Each row is a point. The points of each table are mixes of a few directions, plus a little noise. How many directions does each table use, and how many do they share? Where both have some left over, give the other angles between the two spaces (their principal angles), to ten degrees, smallest first.

First, 5 rows:
0:  .06  .00  .01
1:  .78 -.05  .19
2: -.58  .03 -.14
3: -.39  .03 -.10
4:  .14 -.01  .03
Second (6 x 3):
0:  .37 -.03  .09
1:  .26 -.02  .07
2:  .58 -.03  .15
3:  .05 -.01  .01
4: -.60  .04 -.15
5: -.66  .04 -.16
Directions: first 1, second 1, shared 1

First, 7 rows:
0: -.03  .16  .16 -.04
1: -.04  .05  .33  .28
2: -.14 -.06  .02 -.18
3:  .02  .44  .33 -.06
4: -.12 -.81 -.50  .07
5: -.20 -.25 -.04 -.14
6:  .50  .47 -.29  .06
Second (6 x 4):
0:  .35 -.11  .27 -.36
1:  .26 -.08  .20 -.27
2: -.14  .04 -.11  .14
3: -.32  .10 -.25  .33
4: -.50  .16 -.39  .51
5:  .35 -.11  .27 -.36
Directions: first 3, second 1, shared 0; angles 70

First (7 x 8):
0: -.87  .48 -.24  .06 -.21 -.18 -.44 -.23
1: -.44  .35 -.07  .46  .01 -.24 -.32  .09
2:  .35 -.59 -.01 -.17  .10 -.05  .32  .20
3: -.02  .44  .28  .30 -.06 -.29 -.18  .09
4:  .32 -.32  .07 -.54 -.08  .15  .29 -.13
5:  .37 -.22  .01 -.13  .11  .29  .21 -.02
6:  .29 -.15 -.05  .02  .15  .33  .13  .00
Second (9 x 8):
0:  .06 -.20  .25 -.25  .44  .22 -.07  .07
1:  .01 -.18 -.19  .24  .54 -.07 -.02  .08
2: -.83  .25  .00 -.13  .17 -.35  .01  .37
3: -.22  .25 -.08 -.07 -.34 -.33  .18  .02
4:  .02  .01  .19  .14 -.50  .46 -.32 -.10
5:  .40  .01 -.35  .19 -.10 -.21  .17 -.13
6:  .54  .26 -.09 -.65 -.56  .05  .01  .14
7:  .06  .02  .20 -.02 -.32  .02  .13 -.25
8: -.05 -.42  .09  .55  .66  .22 -.10 -.19
Directions: first 4, second 5, shared 1; angles 30, 60, 80

First (8 x 11):
0: -.31 -.01 -.33 -.18  .00  .00  .66  .08 -.19 -.16 -.15
1: -.42  .00 -.31  .18 -.39 -.33  .34 -.26  .07 -.01 -.45
2:  .18 -.38 -.20 -.29  .15 -.16  .16  .21 -.30  .33  .32
3:  .21  .22  .31  .45 -.27  .14 -.25 -.27  .26 -.17 -.17
4:  .10  .11 -.13 -.51  .55 -.01 -.15 -.01 -.25  .34  .44
5:  .44  .23  .29  .29 -.29  .26 -.35 -.03  .28 -.26 -.10
6: -.02  .15  .26  .25 -.35  .11 -.57  .15  .46 -.35 -.32
7: -.17 -.32  .13 -.18  .58  .00  .15  .11 -.33  .27  .43
Second:
0: -.23 -.57 -.58 -.36  .41 -.41 -.37 -.04  .66  .00  .82
1: -.16 -.38 -.39 -.24  .28 -.28 -.25 -.03  .44 -.01  .55
2:  .05  .13  .14  .08 -.10  .10  .08  .01 -.15  .00 -.20
3: -.12 -.29 -.29 -.18  .21 -.21 -.18 -.02  .33 -.01  .42
4:  .08  .20  .20  .12 -.15  .14  .12  .01 -.23  .00 -.28
5:  .17  .43  .44  .27 -.31  .32  .27  .03 -.49 -.01 -.62
6: -.04 -.10 -.09 -.05  .06 -.07 -.06  .00  .10  .00  .13
7:  .16  .39  .39  .24 -.28  .28  .25  .02 -.44  .01 -.55
8:  .04  .08  .09  .06 -.06  .07  .06  .01 -.10  .00 -.12
9: -.14 -.34 -.35 -.22  .25 -.25 -.22 -.02  .39  .00  .50
10:  .18  .45  .46  .28 -.33  .33  .29  .03 -.52  .00 -.65
Directions: first 6, second 1, shared 0; angles 50

First (9 x 14):
0:  .07  .27 -.25  .04 -.37 -.50 -.09  .01 -.59  .50  .20 -.33 -.34 -.17
1:  .35 -.30  .24  .45  .12  .18  .16 -.46 -.19  .03  .13  .23  .22  .34
2: -.28  .34 -.31 -.19  .08 -.35 -.12  .22 -.09 -.01 -.41 -.01 -.12 -.20
3: -.04  .10 -.15  .44  .33  .09  .28  .02  .31 -.26 -.51 -.27 -.05  .11
4: -.22 -.22  .26 -.40  .49  .32 -.18 -.04  .40 -.55 -.36  .91  .54  .13
5:  .01 -.24  .25 -.12  .10  .35  .00 -.02  .32 -.22  .12  .22  .21  .09
6: -.03  .22 -.19 -.17 -.45 -.29 -.09  .23 -.24  .38  .34 -.49 -.38 -.27
7: -.02 -.16  .20 -.25  .08  .11 -.15 -.09  .01 -.10  .07  .48  .25  .05
8:  .16  .00 -.04  .19 -.37  .07  .18  .12  .07  .23  .42 -.72 -.34 -.09
Second, 9 rows:
0: -.09  .39  .01  .22  .28 -.46 -.26 -.59 -.28  .14 -.30 -.31 -.25 -.11
1: -.07 -.17 -.62  .29 -.14  .49  .32  .46  .09 -.34  .43  .51  .17  .16
2: -.29  .34 -.03  .14  .42 -.12 -.45 -.69 -.05 -.05 -.25 -.03 -.32 -.15
3:  .20 -.05  .44 -.09  .10  .05 -.22 -.39  .02  .20 -.02  .14 -.02  .06
4:  .27  .14 -.21  .55 -.09 -.41  .24 -.19 -.53  .32 -.02 -.35 -.11  .13
5: -.06 -.11 -.18 -.41 -.29  .18  .07  .67  .13 -.05  .15  .34  .12 -.07
6:  .14 -.11 -.11 -.33 -.25  .07  .32  .83  .17 -.18  .34  .48  .56  .11
7: -.06 -.21  .52 -.21  .14 -.01  .02 -.12  .37 -.18 -.19 -.50  .11 -.05
8: -.02 -.23  .18 -.17 -.16  .20 -.06  .03  .09  .14 -.14 -.28 -.28 -.08
Directions: first 4, second 6, shared 2; angles 30, 50

First, 11 rows:
0: -.24  .13 -.56  .33  .22 -.21 -.37 -.04  .00  .61  .15 -.23 -.16 -.12 -.42 -.06  .15 -.11 -.19  .32
1: -.18  .09 -.40  .24  .16 -.15 -.27 -.03  .00  .44  .11 -.16 -.11 -.09 -.30 -.04  .11 -.08 -.14  .23
2:  .09 -.05  .20 -.12 -.08  .08  .13  .01  .00 -.22 -.05  .08  .06  .04  .15  .02 -.06  .04  .07 -.12
3: -.23  .12 -.53  .32  .21 -.20 -.36 -.04  .00  .58  .14 -.22 -.15 -.12 -.40 -.06  .15 -.10 -.19  .31
4:  .38 -.20  .86 -.51 -.34  .33  .58  .06 -.01 -.94 -.23  .36  .24  .19  .65  .09 -.24  .17  .30 -.50
5: -.04  .02 -.09  .05  .03 -.03 -.06 -.01  .00  .10  .02 -.04 -.02 -.02 -.07 -.01  .02 -.02 -.03  .05
6:  .03 -.02  .07 -.04 -.03  .03  .05  .00  .00 -.08 -.02  .03  .02  .02  .05  .01 -.02  .01  .02 -.04
7: -.03  .02 -.07  .04  .03 -.03 -.05 -.01  .00  .08  .02 -.03 -.02 -.02 -.05 -.01  .02 -.01 -.03  .04
8:  .03 -.02  .07 -.04 -.03  .03  .05  .00  .00 -.08 -.02  .03  .02  .02  .05  .01 -.02  .01  .02 -.04
9:  .07 -.04  .16 -.10 -.07  .06  .11  .01  .00 -.18 -.04  .07  .05  .04  .12  .02 -.05  .03  .06 -.10
10:  .13 -.07  .28 -.17 -.11  .11  .19  .02  .00 -.31 -.08  .12  .08  .06  .21  .03 -.08  .06  .10 -.17
Second, 8 rows:
0:  .06 -.16  .33 -.15  .01  .05 -.02  .20  .10 -.38 -.14  .18  .10  .16  .29 -.04 -.13  .12  .23 -.26
1: -.08 -.09  .06  .24 -.13  .02 -.38  .11 -.04  .00 -.28  .14 -.02  .20  .27  .00 -.11  .16  .34 -.13
2:  .14 -.01  .02 -.19 -.02  .31  .16 -.02  .13  .15  .25  .14  .22  .09 -.09 -.10  .12  .03 -.04 -.03
3:  .36 -.04  .20 -.26 -.67  .37  .10 -.19 -.11  .11  .19  .30 -.05  .15  .36  .00 -.16 -.04  .06 -.04
4: -.10 -.13  .08 -.27  .34 -.35 -.12  .35  .23 -.21  .18 -.09 -.12 -.13 -.05 -.13 -.08 -.17 -.03 -.04
5: -.08  .09 -.31  .30  .33 -.21 -.01 -.23 -.07 -.08 -.13 -.20 -.09 -.06 -.31  .04  .02  .08 -.49  .23
6: -.12  .15 -.25  .38 -.17  .00 -.16 -.19 -.21  .34 -.18 -.09 -.08 -.02 -.06  .12  .07  .03  .05  .14
7: -.20  .21 -.13 -.05  .30 -.20  .42 -.02 -.03  .06  .10 -.37  .04 -.39 -.41  .11  .28 -.23 -.13  .12
Directions: first 1, second 6, shared 1

First:
0: -.03 -.29  .76  .49  .09 -.22 -.24  .44  .94  .09 -.51 -.65 -.71  .38  .01  .60 -.32  .45 -.12  .19  .64  .45  .34 -.60 -.50 -.08  .16  .28  .66  .08  .85  .21
1:  .55  .54 -.44  .04 -.28  .09  .07  .31 -.66 -.04  .71  .00  .41  .17 -.05 -.43  .30  .08  .09 -.37 -.56  .11  .06  .38  .51  .07  .33  .05 -.40 -.21 -.13  .18
2:  .37  .29 -.09  .16 -.16  .01 -.03  .32 -.20 -.01  .35 -.18  .09  .22 -.02 -.14  .12  .18  .03 -.21 -.22  .19  .12  .10  .21  .02  .26  .11 -.10 -.12  .13  .18
3: -.17 -.10 -.09 -.16  .06  .03  .05 -.22 -.05 -.01 -.09  .18  .06 -.17  .02 -.03 -.01 -.15  .00  .08  .00 -.16 -.10  .06 -.02  .00 -.15 -.09 -.06  .05 -.20 -.12
4: -.02  .07 -.24 -.15 -.02  .06  .08 -.14 -.29 -.03  .15  .22  .23 -.12  .00 -.18  .09 -.14  .05 -.05 -.19 -.15 -.10  .18  .15  .02 -.06 -.09 -.21 -.02 -.27 -.08
5: -.20 -.13 -.04 -.14  .08  .01  .04 -.23  .01 -.01 -.14  .17  .02 -.15  .01  .01 -.03 -.15  .00  .10  .04 -.15 -.10  .01 -.06  .00 -.17 -.08 -.02  .06 -.17 -.12
6: -.17 -.03 -.23 -.27  .05  .07  .10 -.33 -.25 -.03  .02  .33  .22 -.24  .01 -.16  .07 -.26  .03  .03 -.13 -.26 -.17  .17  .09  .02 -.18 -.15 -.19  .03 -.39 -.16
7: -.15 -.14  .09 -.04  .09 -.02 -.02 -.11  .14  .02 -.18  .03 -.09 -.06  .01  .09 -.07 -.04 -.02  .09  .13 -.06 -.03 -.08 -.12 -.02 -.09 -.03  .08  .05 -.01 -.07
8: -.18 -.23  .26  .07  .11 -.07 -.05 -.03  .37  .03 -.31 -.12 -.25  .02  .01  .23 -.15  .05 -.04  .16  .28  .04  .03 -.21 -.25 -.04 -.08  .03  .24  .08  .20 -.02
Second, 9 rows:
0: -.25 -.39  .02 -.10  .29 -.07 -.07 -.43  .17  .05 -.27 -.04 -.01 -.42  .27  .17  .09 -.28 -.05  .25  .13 -.11  .12 -.32 -.13 -.13  .02 -.03  .24  .17 -.43 -.12
1:  .20  .33 -.03  .08 -.25  .06  .06  .37 -.15 -.04  .23  .04  .01  .35 -.24 -.16 -.08  .23  .04 -.22 -.12  .08 -.10  .27  .11  .12 -.02  .03 -.21 -.15  .37  .09
2:  .06  .09 -.01  .02 -.07  .01  .02  .10 -.04 -.02  .07  .01  .00  .10 -.06 -.05 -.02  .07  .01 -.07 -.03  .02 -.03  .08  .03  .03  .00  .01 -.07 -.04  .11  .02
3:  .05  .09 -.01  .02 -.07  .02  .02  .10 -.04 -.01  .06  .01  .00  .10 -.06 -.04 -.02  .07  .01 -.06 -.03  .02 -.03  .07  .03  .03  .00  .00 -.05 -.04  .10  .02
4:  .17  .28 -.02  .07 -.21  .04  .05  .31 -.13 -.04  .19  .03  .00  .30 -.20 -.13 -.07  .20  .04 -.18 -.10  .07 -.09  .22  .10  .10 -.01  .02 -.18 -.12  .31  .08
5:  .49  .79 -.06  .20 -.58  .13  .15  .87 -.35 -.11  .54  .08  .02  .84 -.55 -.36 -.20  .56  .12 -.51 -.27  .20 -.24  .63  .27  .26 -.03  .06 -.50 -.34  .87  .24
6: -.10 -.17  .02 -.04  .13 -.03 -.03 -.19  .07  .02 -.11 -.02  .00 -.18  .12  .08  .04 -.12 -.03  .11  .06 -.04  .05 -.14 -.06 -.05  .01 -.01  .11  .07 -.19 -.05
7: -.31 -.50  .03 -.13  .36 -.08 -.09 -.56  .23  .07 -.35 -.05 -.01 -.54  .35  .23  .13 -.36 -.07  .32  .17 -.13  .15 -.40 -.17 -.17  .02 -.04  .31  .22 -.56 -.16
8: -.33 -.52  .03 -.13  .38 -.09 -.10 -.58  .24  .07 -.35 -.05 -.01 -.56  .37  .24  .13 -.37 -.08  .34  .18 -.13  .16 -.41 -.17 -.17  .02 -.04  .33  .23 -.58 -.15
Directions: first 2, second 1, shared 0; angles 40

First:
0: -.05  .15  .15  .07  .19 -.24 -.05  .24 -.22  .07  .32 -.16 -.15  .57 -.68 -.27 -.31  .29  .26  .13  .30  .05  .10 -.03 -.10 -.04 -.19 -.07 -.42 -.30 -.06 -.44
1: -.05 -.04 -.32  .11 -.17  .38  .15 -.31  .41  .05 -.33  .08  .18 -.57  .86  .14  .36 -.40 -.44 -.41 -.37 -.32 -.29 -.08  .15  .13  .27  .17  .44  .47  .01  .52
2:  .03 -.05 -.03 -.04 -.06  .05  .00 -.06  .04 -.03 -.09  .05  .04 -.16  .17  .09  .08 -.07 -.05  .00 -.08  .01 -.01  .02  .02  .00  .04  .01  .11  .06  .02  .11
3: -.10  .22  .12  .15  .23 -.22 -.02  .26 -.18  .12  .38 -.22 -.17  .67 -.74 -.36 -.35  .30  .24  .05  .33 -.03  .06 -.08 -.10 -.01 -.19 -.04 -.48 -.29 -.09 -.49
4: -.09  .20  .06  .15  .19 -.14  .01  .19 -.10  .12  .29 -.18 -.12  .53 -.54 -.31 -.26  .21  .15 -.02  .25 -.08  .01 -.08 -.07  .01 -.13 -.01 -.37 -.19 -.08 -.37
5:  .16 -.32 -.09 -.25 -.31  .23 -.01 -.31  .17 -.19 -.48  .31  .21 -.85  .87  .50  .43 -.34 -.24  .05 -.40  .14  .00  .14  .10 -.02  .21  .01  .61  .30  .14  .60
6:  .15 -.28 -.01 -.25 -.23  .11 -.05 -.20  .05 -.19 -.35  .25  .14 -.62  .57  .41  .29 -.21 -.11  .14 -.26  .20  .07  .15  .06 -.05  .12 -.03  .43  .16  .12  .40
7: -.02  .04  .01  .03  .04 -.03  .00  .04 -.02  .03  .06 -.04 -.03  .10 -.10 -.06 -.05  .04  .03 -.01  .05 -.02  .00 -.02 -.01  .01 -.03  .00 -.07 -.03 -.02 -.07
8: -.21  .30 -.18  .35  .17  .09  .15  .05  .18  .24  .21 -.25 -.06  .38 -.15 -.40 -.13  .00 -.13 -.40  .09 -.42 -.25 -.22  .02  .14  .02  .14 -.24  .09 -.13 -.16
9:  .25 -.42  .06 -.41 -.32  .09 -.11 -.25 -.01 -.30 -.47  .38  .18 -.83  .69  .61  .37 -.23 -.07  .30 -.33  .38  .17  .25  .05 -.11  .13 -.08  .57  .14  .19  .51
10: -.07  .21  .21  .09  .26 -.33 -.07  .34 -.30  .09  .45 -.22 -.21  .79 -.94 -.36 -.43  .41  .37  .18  .42  .08  .15 -.04 -.14 -.06 -.26 -.09 -.57 -.42 -.09 -.61
Second, 8 rows:
0:  .11 -.10 -.09 -.06 -.03  .12  .09 -.01  .01 -.09 -.16 -.09  .10 -.19  .26  .06  .09 -.08 -.08  .01  .00  .06 -.07  .08  .03 -.01  .02 -.02  .22  .21 -.02  .07
1:  .41 -.47 -.15 -.38 -.01  .04 -.06  .34 -.37 -.51 -.38  .00  .27 -.44  .25  .36 -.12  .10  .37  .62  .07  .63  .47  .46  .00 -.17 -.28 -.33  .42  .10 -.07 -.24
2: -.22 -.07 -.16  .06 -.01 -.12 -.38  .15  .01 -.07  .02  .55  .03 -.18 -.10  .19 -.28  .06  .40  .18 -.39  .01  .63  .02  .01  .03 -.16 -.08 -.22 -.43 -.03 -.15
3: -.30  .13 -.70  .46  .15  .32  .00  .22  .32  .05 -.07  .06  .20 -.14  .35 -.19 -.28 -.13  .05 -.38 -.34 -.48  .19 -.11  .14  .23 -.10  .05 -.04  .17 -.27 -.19
4: -.08  .10  .06  .06  .01 -.05 -.01 -.04  .04  .10  .11  .01 -.08  .13 -.14 -.08 -.01  .02 -.03 -.08  .01 -.09 -.05 -.08 -.01  .02  .03  .05 -.13 -.08  .02  .01
5:  .09 -.35  .24 -.40 -.29 -.16 -.34 -.19 -.10 -.23 -.24  .63  .03 -.60  .23  .61  .18 -.07  .18  .44 -.38  .41  .45  .19 -.01 -.13  .04 -.11  .21 -.30  .23  .35
6: -.03  .38  .53  .07  .04 -.16  .28 -.32  .04  .40  .39 -.46 -.34  .70 -.50 -.41  .26  .06 -.44 -.35  .47 -.24 -.79 -.30 -.09  .00  .27  .23 -.29  .05  .14  .16
7:  .02  .38  .26  .19  .15  .01  .43 -.15  .05  .35  .32 -.71 -.22  .72 -.36 -.55  .16  .05 -.45 -.44  .56 -.30 -.85 -.25 -.06  .04  .19  .20 -.19  .28  .00 -.01
Directions: first 2, second 4, shared 2

First, 11 rows:
0:  .08  .01  .00 -.02 -.02 -.03 -.01  .05  .00  .05 -.04  .06  .03  .10  .03  .03  .01  .03  .03 -.06  .08 -.03 -.05  .07  .09 -.04 -.04 -.02  .12  .04  .08 -.03
1:  .36  .07  .40 -.54 -.25  .04  .38  .11 -.29  .41  .29  .17 -.28  .59  .34  .30  .22 -.08  .12 -.12  .33  .19 -.74  .26  .37  .03 -.38  .21  .50  .00  .24 -.16
2: -.39 -.06 -.16  .40 -.06 -.18 -.29  .24  .18 -.37 -.24  .11  .41 -.64 -.11 -.35 -.14  .01 -.23  .22 -.34  .08  .31  .08 -.16 -.12  .60 -.17 -.29 -.23  .16  .08
3: -.28 -.05  .26 -.14 -.04  .16  .22 -.18 -.16 -.09  .36 -.19 -.29 -.30  .05 -.02  .05 -.21 -.14  .27 -.27  .33 -.16 -.23 -.29  .20  .07  .22 -.40 -.27 -.23  .10
4:  .18  .03  .03 -.13  .03  .04  .08 -.07 -.05  .14  .04 -.02 -.12  .27  .03  .13  .05  .02  .10 -.11  .16 -.07 -.09  .00  .09  .02 -.23  .03  .15  .12 -.03 -.04
5:  .19  .01 -.38  .17  .43  .15 -.15 -.42  .17  .03 -.16 -.31 -.13  .26 -.29  .12 -.10  .17  .23 -.26  .15 -.48  .58 -.36 -.15  .06 -.38 -.12 -.09  .43 -.45  .06
6: -.24 -.03 -.33  .52 -.07 -.33 -.46  .43  .30 -.34 -.50  .28  .67 -.51 -.13 -.38 -.18  .14 -.18  .07 -.19 -.11  .39  .28  .06 -.28  .64 -.33 -.02 -.10  .39  .01
7:  .06  .02  .39 -.37 -.27  .02  .30  .14 -.24  .18  .29  .14 -.18  .16  .28  .11  .16 -.15 -.04  .08  .06  .33 -.60  .18  .17  .05 -.06  .20  .19 -.20  .20 -.08
8: -.04 -.03 -.45  .35  .46  .13 -.25 -.42  .23 -.16 -.21 -.36 -.04 -.08 -.38 -.03 -.17  .14  .12 -.12 -.06 -.43  .77 -.44 -.33  .07 -.15 -.15 -.34  .31 -.51  .13
9:  .01  .01  .44 -.41 -.24  .09  .36  .04 -.28  .17  .39  .05 -.29  .12  .27  .13  .17 -.19 -.05  .13  .01  .38 -.60  .08  .07  .12 -.10  .26  .07 -.23  .08 -.04
10:  .07  .01 -.19  .16  .06 -.09 -.17  .08  .13 -.03 -.23  .07  .19  .04 -.08 -.04 -.06  .11  .04 -.11  .07 -.19  .20  .08  .08 -.11  .04 -.15  .12  .13  .09 -.02
Second (10 x 32):
0:  .16 -.50 -.11 -.05  .19  .12 -.17  .20 -.05  .00  .10 -.08 -.12 -.16  .10 -.07  .33 -.19 -.27  .17  .00 -.04 -.11 -.12  .03 -.11 -.25 -.18 -.14 -.48  .14 -.06
1:  .06  .39  .08 -.07 -.28 -.06  .15  .03  .15 -.03  .11 -.22  .26 -.08 -.08  .11  .02 -.12  .23 -.50  .16  .00  .19  .30  .05  .04 -.01  .16  .56  .19  .00  .18
2: -.21 -.49 -.15  .26  .41 -.06 -.37  .07 -.15 -.04 -.41  .38 -.13 -.04  .04 -.26 -.09  .33 -.39  .70 -.32 -.05 -.17 -.26 -.15 -.18  .34 -.35 -.68 -.20  .10 -.25
3: -.35  .01  .04  .19 -.12 -.13 -.04  .04 -.02 -.15 -.13  .31  .07 -.20  .04 -.21 -.25  .11 -.13  .40 -.29  .23 -.07 -.05 -.05  .03  .46  .00 -.45 -.08  .10 -.06
4:  .21  .10 -.05 -.05 -.11 -.06  .06  .02  .02  .14 -.05  .21  .02  .38  .08  .10 -.07  .08  .18 -.13  .22 -.07 -.09  .09  .31  .01 -.18  .01  .17  .19  .13 -.11
5:  .32  .27  .00 -.21 -.34  .08  .25  .01  .18  .04  .41 -.31  .11  .08  .00  .24  .17 -.37  .34 -.65  .37 -.04  .21  .17  .30  .14 -.51  .23  .57  .06  .00  .19
6:  .15 -.60 -.43  .25  .13  .04 -.33  .30  .17 -.18  .01  .08  .07 -.28  .04 -.20  .20 -.24 -.22  .20 -.02 -.13  .22 -.23  .24 -.11 -.25 -.28 -.41 -.55  .26 -.07
7:  .15  .50  .15 -.15  .09 -.02  .06 -.13  .05  .15 -.17 -.41  .21  .17 -.21  .22  .03  .20  .24 -.65  .25 -.28  .18  .40 -.25 -.11  .04  .05  .94  .60 -.22  .17
8: -.16  .19  .46 -.34 -.27  .06  .38 -.08 -.23  .08  .36 -.01 -.25  .01  .18  .10  .03 -.14  .00  .11 -.10  .41 -.45  .05 -.08  .18  .07  .32  .00 -.09 -.06  .03
9: -.33  .11  .03  .14  .29  .03  .01 -.47 -.12 -.02 -.21  .04 -.27  .12 -.16 -.04 -.35  .37  .01  .35 -.27  .00  .09 -.35 -.41  .14  .29  .02 -.56  .36 -.42 -.04
Directions: first 3, second 6, shared 3

First (8 x 32):
0:  .02 -.33 -.05  .27  .18 -.21  .48  .29 -.01 -.14 -.19  .23 -.23  .11 -.32  .01 -.21 -.05 -.08  .19 -.40  .26 -.10  .14  .00 -.02  .05 -.21  .09  .06  .03 -.50
1: -.22 -.15  .31  .13 -.11 -.50  .18 -.28 -.29  .19  .24 -.14  .13 -.26 -.16 -.04  .16  .15  .30 -.30  .19 -.16  .11 -.14 -.05 -.15 -.37 -.22  .05  .03  .26  .40
2:  .57  .11 -.67 -.71 -.42  .26 -.21 -.30  .14 -.60  .37 -.27 -.10  .02  .23  .05  .30  .54  .39 -.07 -.41  .03  .36 -.16  .04  .00  .26  .14 -.57 -.17 -.36  .32
3: -.04  .54 -.02 -.20  .06  .76 -.79 -.12  .20  .25 -.11 -.04  .24  .16  .48 -.02 -.03 -.39 -.33  .06  .58 -.27 -.19 -.01 -.03  .15  .15  .45  .09 -.01 -.17  .22
4: -.34 -.10  .56  .35  .09 -.56  .30  .46 -.01  .31 -.16  .01 -.02 -.27 -.16  .04  .01  .03 -.14 -.05 -.03  .17  .07  .10  .14  .08 -.09 -.11  .16 -.03  .31 -.30
5: -.53  .06  .56  .48  .29 -.02 -.14 -.21 -.27  .64 -.13  .12  .30 -.01 -.05 -.10 -.17 -.54 -.20 -.10  .76 -.34 -.35 -.01 -.15 -.09 -.42 -.05  .51  .19  .28  .24
6:  .58 -.01 -.79 -.58 -.28  .40 -.12 -.45  .04 -.63  .31 -.10 -.11  .21  .12  .00  .12  .33  .37  .01 -.38 -.03  .14 -.14 -.08 -.10  .19  .05 -.43 -.06 -.40  .29
7: -.06 -.12  .11  .25  .19 -.13  .30  .60  .18 -.01 -.34  .20 -.22  .04 -.15  .05 -.18 -.08 -.30  .24 -.33  .34 -.06  .22  .11  .13  .21 -.03  .10 -.02  .05 -.68
Second (9 x 32):
0: -.20 -.36  .15 -.03  .05  .24 -.08  .57  .13  .18 -.05  .26  .37  .59 -.20  .07 -.63 -.61 -.11  .77 -.11  .52 -.02  .26  .50  .03 -.25 -.26 -.40  .09  .00  .48
1:  .06 -.17 -.56  .06  .06 -.12  .29 -.16 -.43  .35 -.29  .30  .22 -.05 -.26 -.10  .15  .07 -.10 -.31  .18 -.34 -.54 -.36 -.09 -.20  .30  .32  .45  .05 -.23 -.33
2: -.02  .48 -.20 -.11 -.02 -.15  .59  .31  .43  .25 -.37 -.07 -.18 -.01  .10 -.23 -.19  .12 -.58 -.11 -.61  .23 -.13  .01  .44 -.37 -.02  .22  .23 -.13  .33  .00
3:  .18 -.08  .36 -.16 -.13 -.40 -.46  .08 -.20 -.32 -.07  .01 -.46 -.23 -.37 -.11  .37  .04  .17 -.21  .00 -.10  .68  .20  .00  .09  .11  .12 -.55 -.36  .20 -.16
4:  .35  .10  .23  .32  .26  .46  .00 -.22  .23  .17  .47 -.24 -.03 -.06  .44  .48 -.03  .20  .39  .22  .29  .00  .18  .20 -.51  .22 -.08 -.39  .11  .45 -.17  .08
5: -.01 -.09 -.46  .12  .08  .11  .30 -.25 -.23  .29 -.10  .13  .32  .02  .02  .01  .02  .07 -.04 -.16  .22 -.26 -.61 -.34 -.19 -.13  .17  .11  .53  .22 -.25 -.16
6: -.17  .07 -.28 -.17 -.44 -.22  .12 -.47 -.09 -.33 -.02 -.09 -.12 -.34 -.02 -.40  .17  .21 -.34 -.60  .02 -.71 -.21 -.35 -.06 -.18  .21  .31  .32 -.20  .17 -.25
7: -.08 -.26  .16 -.01 -.10  .19 -.19  .15  .06 -.05  .15  .08  .16  .24 -.09  .07 -.32 -.28  .01  .39  .07  .07  .11  .15  .11  .12 -.11 -.20 -.27  .07  .02  .26
8: -.07  .35  .58 -.01  .22 -.13 -.56 -.04  .08 -.51  .32 -.38 -.31 -.14  .41  .19  .45  .20  .62  .03 -.06  .63  .60  .23 -.21  .41 -.37 -.24 -.42 -.15 -.06  .10
Directions: first 4, second 6, shared 0; angles 40, 50, 80, 90
